Rows are points. The last column is the point's height on a tilted bowl or saddle (a function of degree 2), plus a little noise. Along how many of its main directions does it bend up, bend down or stay straight?

Points:
-63  6  52
-11  37  -18
8  7  -31
-44  55  39
66  -43  73
-34  -19  10
16  -16  -18
-11  -49  27
61  41  24
20  -66  58
Directions: 2 up, 0 down, 0 straight

Points:
49  30  52
-70  -14  3
25  10  23
51  -60  94
-5  -38  15
49  -9  56
-3  16  0
-53  -66  32
-2  -1  -1
-59  -64  30
-11  19  -3
Directions: 2 up, 0 down, 0 straight

Points (18 x 4):
12  77  -48  1
-13  87  51  29
-45  24  3  11
33  -24  32  5
30  35  -32  32
-27  -31  -8  45
49  47  -110  80
10  -23  -17  37
23  15  10  19
-1  -52  14  32
18  -31  -3  31
10  -22  -113  103
18  -4  -26  35
-15  12  -16  18
38  30  27  23
31  95  -64  19
25  1  -4  25
-8  6  -24  24
Directions: 2 up, 1 down, 0 straight

Points:
1  40  -23  47
-11  25  -9  29
-21  -17  48  36
94  -89  40  88
31  9  -57  28
59  -20  -52  20
-20  -44  31  16
-34  -28  -56  37
12  -19  -54  9
10  8  19  9
5  24  11  26
33  -27  -17  -10
21  -76  -31  13
53  26  -43  40
64  16  61  77
Directions: 3 up, 0 down, 0 straight

Points, 21 rows:
-17  19  7  32  22
53  20  23  -12  -33
10  -98  86  0  109
7  63  46  79  -48
35  26  -8  -16  -20
43  26  82  0  -37
-8  13  20  -46  -7
9  49  105  37  -29
60  14  18  -50  -28
-26  -9  21  24  30
-71  19  53  31  81
16  -69  -14  -24  35
14  64  9  45  -20
-22  7  51  -77  9
-55  -57  15  19  53
41  -31  11  -54  7
45  15  -20  4  -11
-39  15  0  -18  8
-33  -39  0  23  40
-4  39  17  64  0
-1  -7  -42  -35  -15
Directions: 2 up, 1 down, 1 straight

Points (24 x 5):
11  15  27  16  -15
29  9  17  11  -18
-19  -57  -5  -40  -40
-26  12  -31  74  -18
-23  39  60  -49  -40
79  -97  -9  -70  -120
21  8  76  1  -30
58  -8  15  -25  -39
-13  -23  11  -33  -23
-1  25  -58  -66  -2
-41  20  -30  7  3
-3  -34  8  -21  -25
-34  39  62  16  -25
23  -51  56  -12  -46
7  -80  -58  13  -59
42  4  14  40  -26
65  -49  34  22  -52
14  -3  46  -45  -36
44  12  -84  30  -32
-78  49  -19  -14  -3
12  55  -18  -7  -11
-76  -12  21  30  -27
63  7  -8  82  -53
-10  -3  -5  42  -12
Directions: 0 up, 3 down, 1 straight

Points (40 x 7):
-23  -34  -57  71  12  -9  -70
-69  6  4  -47  37  -4  77
-16  -22  17  -1  57  13  57
21  4  -39  8  50  6  16
-8  17  -19  18  -62  29  26
19  33  -47  -29  31  -13  27
21  -36  10  27  -12  15  -13
-1  62  66  -37  25  23  73
6  39  -8  70  2  -10  -34
14  55  -94  -12  6  -62  42
-26  -32  -29  7  -19  25  0
-45  -11  6  -10  11  -49  18
29  -26  -16  -9  -73  17  23
-60  15  48  -71  -29  37  93
-6  86  31  -20  40  1  51
-4  -3  -1  2  38  -3  21
18  -68  2  -63  46  16  6
27  -33  53  9  28  21  36
2  35  34  -22  -18  -27  -3
97  -32  21  31  -12  2  -1
39  -72  -12  8  29  48  -41
59  -75  -14  77  14  -53  -23
-5  34  -19  11  -14  -28  -9
46  28  -29  -14  -78  -27  48
-4  37  29  34  -31  14  27
47  -28  12  44  -35  -44  -25
67  -14  37  -4  -49  -47  -37
53  -75  -84  8  -8  19  -11
17  -32  85  -4  -19  19  50
27  17  -51  4  10  12  12
85  -54  28  57  -8  8  -22
19  -7  -29  -53  -57  -5  14
-33  0  -15  -50  30  -5  34
-14  -66  -106  8  -11  27  -3
36  -21  35  -22  6  -77  -52
65  36  16  13  -37  -121  -89
20  -50  59  -18  13  -16  16
-7  15  12  0  55  -15  40
-18  -7  -48  -33  12  -31  15
17  -18  9  28  0  54  -17
Directions: 3 up, 2 down, 1 straight
